Each wall is flat, endless, passes through zero and stands at right angles to its row. A trip goes straight from one point to another. Which walls does it cross, in order?

Walls:
(1): [ 39 -13  -2]
(2): [ -9 -14 -31]
(3): [ -7  17 -25]
(4): [-43   7 -33]
(5): [-19  29  10]
(6): [10 22  5]
(7): [-15   7  28]
(8): [-38 -19 -15]
(9): [ -4 -54 -22]
(10): [ 38   6 -19]
Trips:
[ 0 11 14] to [34 60 -5] => 10, 3, 1, 7
[ 27 -13 -20] to [ 42 -35  28] => 3, 2
[-17  -3  -6] to [-31 -39  21] => 3, 5

Walls:
(1): [  5  -1  -4   5  -3 -13 -20   3  22 -35 -51]
(2): [-19  -6 -15 -11 -16 -40  20 -10   7 -15  -9]
(3): [-19  -7 -11  -1  27   2  -8   1 -14  -5   5]
(4): [  5  -1  31  25   6 -15  -4 -29  16  -8  12]
(5): [  1 -43 -50 -45  16   4  14  19  -7 -43 -12]
(6): [-14  12   7 -11 -10  19 -31 -18  59  18 -12]
Trips:
[ -7  13  -6  13 -11  22  -2  29  53  16   7] to [ 36  19  44 -37  27 -19 -21   0 -31  -5  31] => 1, 4, 6, 3
[32 25 13  9  2 15  0 -6 37 37 29] to [ 18  29  26  -8 -36 -57  -9  -1  45  42 -36] => 1, 2

Walls:
(1): [  7  27  14   8 -26  -4   4   2 -17  10  12  -7   4   2 -14 -12 -19   6
 -39 -10  37  -3   6  34]
(2): [ -9  -2  -3 -14  20 -13 -32  -3  54 -32  29 -20  -1 -22  19  23  14   7
   0  16  -4 -26 -13 -10]
(3): [ 20 -21  17  13 -24 -13  16   2  -3  15  17  15 -15 -10  -5  20  17  19
  -9  -4   5   4  34  10]
(4): [-19  21  12   0 -10   9  -3 -12   6  19  26   6   6   8 -14 -13  12  -9
   9  14 -19   0  24  18]
(5): [ 16  -3  -3 -19   7   8   6  12 -26  10  11 -17   3  -7   5  21 -17 -25
  -9   4  24 -13 -29   9]
(6): [  9 -10 -18 -19   4   5 -15  15   5  12  -3  -6  25   6 -14   5  20  14
  14  -8   3  -2 -18 -13]
(7): [-12  -4 -20  14  22  -5 -11   0   5  -3  -4  21   9   6   6 -11  22  13
   9   6   7  16  28 -11]
(8): [ 23   5  13  30 -29 -24   3  14  -3 -15   0   0   0   9  14   8  -7   6
   8   9   9  -8 -17  11]
Trips:
[  9  19  15  20  20  24  10  21  -4  25 -10  -6 -11 -11  -7  -5  32  -6
  18  21  -2   2  30 -13] to [ -4   8  20 -18  12  -1  11  21 -10   8  16   0  -5   7  -4 -21  11  -1
  -3 -11   7 -13 -29  16] => 6, 5, 1, 7, 3, 8
[ -6  18  -7   2  30  11 -13 -32  19 -22  11 -19  -2  -4 -26   2   3  -2
  -2  22 -14   0  -2 -27] to [-12  -9 -27 -22  -6  14 -35  12  -4  15   4  27   5  -9 -20   3   7  23
  16  -4 -21  47  18 -11] => 2, 3
[ -9  17  -1 -18  13  10   6   0 -10 -19  11  29  20   9   9  15 -11  22
  -2  27 -15  -2  28 -39] to [-13 -12  22  -6  -5 -12  -7  -5  18 -27  -9  -5  -3  11  -5 -10 -23   2
 -45  11   6  -4  29 -25] => 3, 4, 1
[-28  -5  -5  23 -11 -12   0 -11   5 -20   3  17  10  -9  15  -1  26   4
  16  21 -18  -5 -26 -16] to [ -3  24  17 -12  22  17  12   6  -4  -3  -7   6  33   3  25  26   2  23
 -14   8 -10 -16  -8   2] => 4, 5, 7, 8
[ 17 -21  14   9   7   0  -2   5  -5  17 -20  20  -2  17  20  -3 -14  35
 -16 -13 -60   5  23 -13] to [ -8   5  10  -6   3  -2  -5   5  27  11   3  21 -38  31  -3  24  30 -11
   5   8 -33  32 -19  19] => 4, 2

Walls:
(1): [-18   3 -11   3   5  21  -8   9  19 -10  13   9  17 -24  -1  14 -34   8
 -16 -14  -2   7   9 -17 -11  23  10  11  17   9  -8  29   3 -16  29 -10
 -26  -9  23  -5  -7  -1  -2  -9 -21 -20  29  10]
(2): [ 23  -3 -19   3   6 -20  23 -43  11 -24   6 -11  14  -2  -3 -30  12   8
  10  36   1 -18  -7  -5   7 -12 -16  -8 -25   6  -5  23 -27   5  -1  -6
 -15  28 -16  14   8   6  -3   0  11 -16 -18 -39]
(3): [ -7 -14 -19  12  -1   3  12  23 -40   6 -20  12  -2  31  -2  11   2  -2
   3  15  -1 -16 -19 -14  -8  24 -25   3  -1   9  27  27  10  -4   8   4
  17  20  15  -5   4 -27  32 -27  -4 -11 -13  -2]
(4): [ 11   9 -23   7  -5 -22 -27 -39   9 -22  11  34   7   8  15   9   5  -7
  -2   4 -13  17  12 -27  -3  -6  13 -18 -27   3 -26   9  26  12  -9   0
 -34   4 -23   1  15  -6  -2  25  18  23  11  21]
(5): [ -9 -19  -4  35 -25  32 -19   2  -1   3  -8 -26 -36  19   5   5 -18 -25
  -1 -24  30   2   0   6  19 -13  12   7   8 -28   2 -10  11  14  11 -10
  14  17  -8  -4 -11  20 -14  -2 -20  -4   1 -10]
(6): [  7  13  -9 -17  23 -11   3  23 -19  30  21  -3 -21  31 -28   3   1  -3
  -2 -20  -8   2   3  21 -35  -6  -9  23  11   2  30  11  36   3  14  -8
  11 -24   7   0  13   3 -10  -1 -14   8 -34  11]
(7): [ -2 -10  28 -32  -6 -13 -18  -5 -29   1 -30  -4 -10  12   2  21  55  -7
  19 -26  -7   5  -3  12  -4  -6  32  10  39 -34 -13  -5  12 -28  16 -24
 -30  26  -5  -6   7  11  -1   3 -18  12   1  -2]
(8): [-20   2   9   2  31 -22  22  34  14  30   6   5  15  10  18 -11   0  15
   5 -21 -30   3   8   3 -10 -34   0  33  -4  10  21  -8  24  -8  -1 -20
   7 -23   2  -6   9 -20 -12  13  14  12  19 -12]
(9): [-13 -18  30 -31   8  23   1  11 -12 -18 -13  -7  21 -15  35  -1 -12  28
  13  -1  -2 -12 -35  28 -30 -18  -9 -11  -2 -45   7  19   6  19  26 -12
 -26 -21  13   5  10  12  14  -1  -5  29   3  13]
(10): [ 33  -5   1 -10 -19  24 -21  21 -15  11  -6 -49   6  12   0  24  12   2
   7   2  -2   3 -33 -25  -5  11  -3  -6   2   8  17   8 -12  11  -7  12
   6  19  26 -13  -9  18   7  22  26  31  18  13]
Trips:
[  5   2 -38  15 -19   9   8  18 -36  19 -33  10   1 -25 -20  38  15 -20
  12  -1  18   6   6   3   3 -19 -29  -3  20 -37 -23  -8  -7 -21   9  13
 -42  28   0  32   0 -34 -10   5  -7 -20  -3 -14] to [-17  -2  -9   9  10  40 -21  10   9  -7  30 -21  21 -14  21  -5   1   3
 -21 -10  10  15 -11  -2 -22  12  31 -28  19   0  16 -13  11  22  33   6
  11  13   5 -40 -42  12 -27   2   1   7 -39  27] => 2, 10, 9, 6, 3, 7
[-12  24  18  10  15  -9  -1  22  -2  -5 -42 -20 -11   3  -9   7   7  21
   7   7   2  21  12  -3 -10 -16  -7 -48  29  16   4   4  -2  12  11  -5
  43  16   5  -9  10  10 -20   2  -5  -4  17  38] to [  5  30 -10  -9  10  12   0  -2   3   0 -11  11   9  34  19 -10  12  10
  25  29 -18  -1  23  -8  -9 -29 -11 -10 -11  -1  14  29  33  17  32  -8
   0   7   1  -6 -14 -24  21  -7  16  -1  18   6] => 5, 4, 7, 2
[ -9 -36  -6 -48 -15 -10 -15   8 -13  34   5   7 -15 -28 -24 -21  -6  -7
  -5 -15  29  -6  -4 -27  -8  19 -39  -6  -3 -28  -9  -7 -27 -24   2   9
  10  28 -19   2 -11 -24  -7 -19  -2  14 -40 -12] to [ -2  -4  -7  -6 -16 -10 -21  -8  22  21 -28 -17 -17 -18   0  -9   2  24
   6   7  13 -10   3  -6  14  -5   1  13  -3   1 -25 -29   5 -11 -31   4
   8 -10  -7   1  17  41  17  -2 -19  12  14  27] => 6, 10, 2, 3, 4
[ -3  -1  -1  -2  -8 -12  -3 -19  41   0  -1   5  33  13  -7  11  43  16
  -7 -15   2   6  -8   6  14  24  12  24  15  12   5  -8 -34  24   0  -3
   8  14 -32  11  -6  -6 -23 -17  -1  14  -8   8] to [ 10  18  -4  -6  -3  12  -1  24   2 -20 -14  -1  17  15 -11  22  28   4
 -11  13  16  -9  -9 -11  11  -6  -9  17  -6 -10 -16  -6 -36 -13 -34  12
  -8  -8   5 -22 -52   8  -9  14  -6   0 -41   0] => 10, 4
[-10 -17   1 -22  17  -8  -4  32  -1   8  18  -2  47   5 -13   3  10  14
  22  16 -21  -1  13  -6   7  -3 -12  21 -20   2 -28 -16 -16  -3 -22  40
  22   6   9  11  -2 -30 -24  37  11  -3   3 -19] to [ 35  -4  11 -10 -20   3  20  11  22  13  -2 -27  25   6   5  13  23  -5
   5  -4  -5 -23  16  29  -2   6  17   8 -10 -12  -3  -6  -2 -10  20 -20
 -26 -11  37  12  18 -14  17  -8 -29  23  28  16] => 9, 7, 2, 1, 6

Walls:
(1): [ -3   2  17  26 -22   1   4  -7  -7   0   2  10  -4 -43  -7 -17  -2   0
 -15   0 -15  -9   1   5  34   1  15  36   4  -5 -16   2 -19  -4 -11  -9
   8  -4  -7  31 -16  -4  27   5 -32  13  11  -3]
(2): [ 23   8  26  -6  35  -2 -25  18  -8   4 -13  -1 -12   7 -34  37 -28  12
  24  -5 -39  14 -25  20  16  -6 -18 -12 -26   7 -16 -11  13  -6  23  11
 -17   8   1 -17   2  18 -22   5   0   5  -5  11]
(3): [-12 -23   2   4   0   2   5   3  -2  21 -18 -11  -5  38   9  24   7 -12
  10  -4  13   7  17  11   5  13 -14 -13  -3  10 -35 -12  22   0 -10 -12
 -15  -5  37   7  -4   6  13 -33  12 -30   1 -16]
(4): [ 32  26 -36 -11  -7   4  -4 -29  -7  -2 -21   1  17  -5  18 -36  19 -12
  29  11  14   2  -3 -13   9 -49   1   0 -16  12 -29  10 -21  11   5   4
  -5   8  17 -11 -23   4  -8  12  -2   6  24 -12]
(5): [ -6  16  17  12 -28  35   3   9  -4 -16 -23 -10  60 -13 -16   6   7 -12
  -1  29 -24  -3  -7  28 -10 -12   9 -16 -15 -28 -13 -17   9  -3  11  -6
  -5 -28  10  -2  16   7 -12   2  26 -17  14   8]
(6): [ 27   0  -4  26  -1   6 -24 -16  11  -4  21   7  19 -19  -2 -24 -21  13
  -9  -3   5  -5   2 -24  15  16  -7  12   8   2  14  18 -21  14  35 -15
 -11   4   2  -6   4  23  29   4   0 -21  19 -20]
(7): [ -8  23  44 -40   2 -21  -1   9   5 -24  10 -14   7  -6 -21  13  -8 -19
 -24  13 -24 -12  14  17  38 -15  10  24 -15   1   4  -3  20   5 -31  -3
  -8   4  23   9 -13 -17  32   8   7 -15   9   9]
(8): [ -8   7  -3  32 -21 -25  18  19  29   6   2 -11  12  10  -2   9  10  22
 -38 -18  14   2   2   3  10  -2  -9   0  10  -8  -2  22  12  11 -10  13
  22   7  -3   6 -29 -19 -11  18   1 -20  -2 -18]
(9): [ 17 -13  -5  -5  -4  11 -11  17 -12  -1  -1  -2   4   2  36  -2  10  19
  18  -3  27 -20  -9  19  20   4  16  -6  30  17 -13 -25  21 -39  -1  -1
  22 -12  -6   2  30   3  11 -12  10  14  14  -9]
(10): [ -1  33  14  -3  25  -8  26 -22  -5 -28 -13 -21  -9  16  25 -28 -32  -4
   3   9  20 -19 -25 -21 -30  10   1  16 -18  -8 -23  14   8  50  -3  15
  -7   9 -13   6  -8  18  -5 -34  11   4 -21  25]
(11): [ -9   3   1 -28  15 -24 -34  13 -10 -23 -34  11   8  -1 -21 -32 -16  12
   5 -13  10   7  -3  14   5  22  15 -23 -24  -2   4 -13 -36   2  -7  35
  15  24   5  -2 -28  -9  42  -5  38   4   2   4]
Trips:
[  2  18  13  -7 -26  11   7  -8 -11  -6 -12  -3   8 -14 -35 -31 -11   1
   6   6  -5 -17 -23 -47 -18 -12  -8  -4   0  27 -12 -22  29   1   3 -21
  -3  14 -12   5  11 -20  -3  -3   0   6  -8  12] to [-12  -9 -10 -16  -9  -5  19  -6  -3  -3   1 -28 -18  -1   4  23   0  10
  -4   6 -12 -24 -11 -47   5 -26  -2  16  21  29  -8  -4   6   1  -4  -9
 -12   9  -5  15 -17 -17 -10  -8 -11   9 -14  -9] => 2, 5, 8, 3
[  9  -1   1  12  21  17  28 -19   2   8  -2  -7  -4   2  -4 -22 -17  -1
  -3 -23   1  26 -29 -19  10 -13 -24   8 -12  -9  16   4  -3  14 -30  -9
 -14   7  10  27 -14   1 -11  -6 -40  -3  12 -19] to [ -9 -33 -22  -1 -11   0  -5  -7 -31 -16 -37 -19 -11 -22  15 -26  21   5
  18  -5  -5 -25 -20 -29 -10   5  -8  16 -21   0 -39   1   2  35  -1 -16
   0 -15 -18  -4   5 -17  14 -13 -30 -21  23   2] => 3, 8, 9
[ -1   0 -17   6  -8  25  17   0  -7  -4 -11  12  14   7 -22   5   1  34
 -24  14  22   7  22  33   2 -29  27  27  -5 -17  16 -10 -20 -13  20  20
 -22   9 -26  23 -17   5 -32 -15 -14 -33  -1   7] to [ 20   1 -31  21   4 -21   0  -5   5 -14 -23   9  10 -20   3  -6 -25  -6
   9  -1   8  -1  -8   2   5  33 -30  24   7  -6 -17  11  -9   3   3  31
  26   5  -9   0   9  45  18  -5  16 -20  15  17] => 6, 11, 10, 9, 2, 5

Walls:
(1): [ 30 -18 -10  17  26   1   0   4  -6 -13 -23  26 -16  11  -1   0 -46  23
  -7 -12  -5  -1   1  16  19  18  17  -1 -16  21   0  10 -10  29  32  23
  14   1  17 -12   4  30 -22 -12 -16  -1  11  25]
(2): [-14 -21   4  -6  27   4 -41 -21 -27   3  19   0   9 -17  30  -4   1  28
   5 -11  -6  22   2  18  -1  22  -4   6   0  14  -1  15 -18  14   9  19
  24   2 -11 -15 -18 -11   4   7  -4   5 -15  -3]
(3): [-20 -12  35 -18 -15  12   6   0   8   8  -2  -6  34 -17 -14   5  36   5
  43  -2  18   8 -16 -13  28  10   6   1  -4 -19  25 -24  10  -1  21  21
 -12   5   2  12  23  -5  13  -3   6   8   2  11]
(4): [-19  -7  -3   9  -3  25  -3   5  10   4  22   1  15   5 -10   0  12  13
 -14 -14   6   0  17 -12 -23 -22 -24   7 -12 -15  24   4   7   1  13  -5
 -15  -2  -6  14 -10   8   2  20   5  -4 -10  12]
(5): [-11   3 -14  30   0 -19  13  -3  -2 -27  12  -9   6  -6  25   2 -18  23
  10  -5   1 -33 -13  11  34 -42  21  -8  -5 -18   4 -10   3   7 -15   6
  -8   3  13 -17  14  18  27  15 -24   1   8  -2]
(6): [  3 -19 -15  -3 -12 -17  20  28   2  17 -19 -17 -10   8  10 -16   2  -6
   6 -11  22  -5  11   2  -5   3 -16  -8  11 -10  16  37 -15 -21  -2 -14
  -7   5   2  -5  12 -15   0 -18  17  -9 -11 -11]
(7): [-15 -26 -41   2 -30  27  -9   0   1 -15   3  10 -10 -17  35   5 -23 -17
  -5 -15  12  -8 -16 -13  17  16 -31  -4  -6 -12 -11 -12  15   6  -7  20
 -48   1 -17  -2  16 -14 -23  -5  11 -14   6 -13]
(8): [ -4  -6 -17  -6  -1   8  10   7   5  17 -11   5  -2 -26  -6   6  -1  -6
 -21  -5  -3  -9 -37   0  -4  19 -31  -8 -16  -7 -28 -11   0  -9  -7   0
  -9 -25   5 -10  -4 -13  15  -4  32   6 -22   9]
(9): [  8   3  10  -4   5  10 -26 -12 -11 -16   4   4  -3  13  12  22 -16  -9
  22   8  -1   0 -32 -17  -2  -7   6 -19  -5   8  12   6  -8  13  23   3
  -7 -15   1  13  -1  23  21  -2   6  -1  -2 -17]
Trips:
[ 14  -8  18  -5 -14 -13  23  -7  17  18  -2   2 -18  -3   7  -1 -15 -22
  -1  21 -30   3 -11  14  24 -19 -23 -16 -12   4  19  20 -36 -11  15   0
  27  -7   5  12 -15  12 -15   2   6 -11   8  14] to [-15 -19  -7 -17   9 -16 -13  -4   6  35  -2  14  21 -22  -2 -20 -13  17
  -9  16  -5  -3  -6  16 -15 -29  -9   6  17 -15 -13   4   1   4  -7  -5
  -5   2  -3  -5   6  -1 -21  -8 -18   8  20   2] => 9, 2, 5, 4, 1, 7
[-10   2  26   5  20  15 -22 -10 -24  -4  24   0 -18   3  -8 -13 -17 -23
  -3  -7  15  -5 -11  16   8 -29   0   4 -20  -1 -16  -3  -5  -6   3  12
 -27 -11  19 -17  -8  15  16  -2 -23 -16  12  -3] to [ -3 -18  30 -15  20  13   3  -2  11 -14 -23  20  -3   7 -36   1   6  -6
  16  -4   9 -11  11 -21  20 -23  -9 -12  -9  12  16 -18  15  22  15 -17
   7  -2  -8  24 -22  -9  18  37   8 -35  18  18] => 7, 3, 2, 5
[-31   6   6   0 -25  25   1 -21  -9  10 -11  -3  -7 -16  25 -25   9  14
  19  -7   7  18  -5   7  31  -6  17  31   6  17  -6  -3 -11  -7  -4  26
  19  44  16  32  21  -2  -6  -4 -20  -3  16  -1] to [  7  -5  16  19   9  14  17  22  15   8 -19 -42  15 -18  -2  -3   6  -1
  20   1  -7  -4 -13 -30   3  -6   7  31  -7   2   2 -21 -10 -23   4 -13
  11   5   2 -24   5  26  -2 -16  -6 -16  16   7] => 7, 2, 6, 1
[  6  -3  24 -35   1   4  22 -11   5  23  18  28  -3  23   7   8   9 -10
  18   0   6  11   9   9  -2  19  10  11   4   2  11   0   5 -12  -3  18
 -31   4  16 -15  -4  -8  30  14 -22  26   8  -2] to [ 10 -18   3  25 -11  -4 -28 -10 -18   4  26  -1   5   2 -17 -21 -14   3
  -1  -8  11  13 -20  -8 -19 -12   0 -25 -12  10   8  14  15 -36   6   7
   9   8   5  57  18 -12   5   8  30  -4   8 -13] => 4, 6, 7
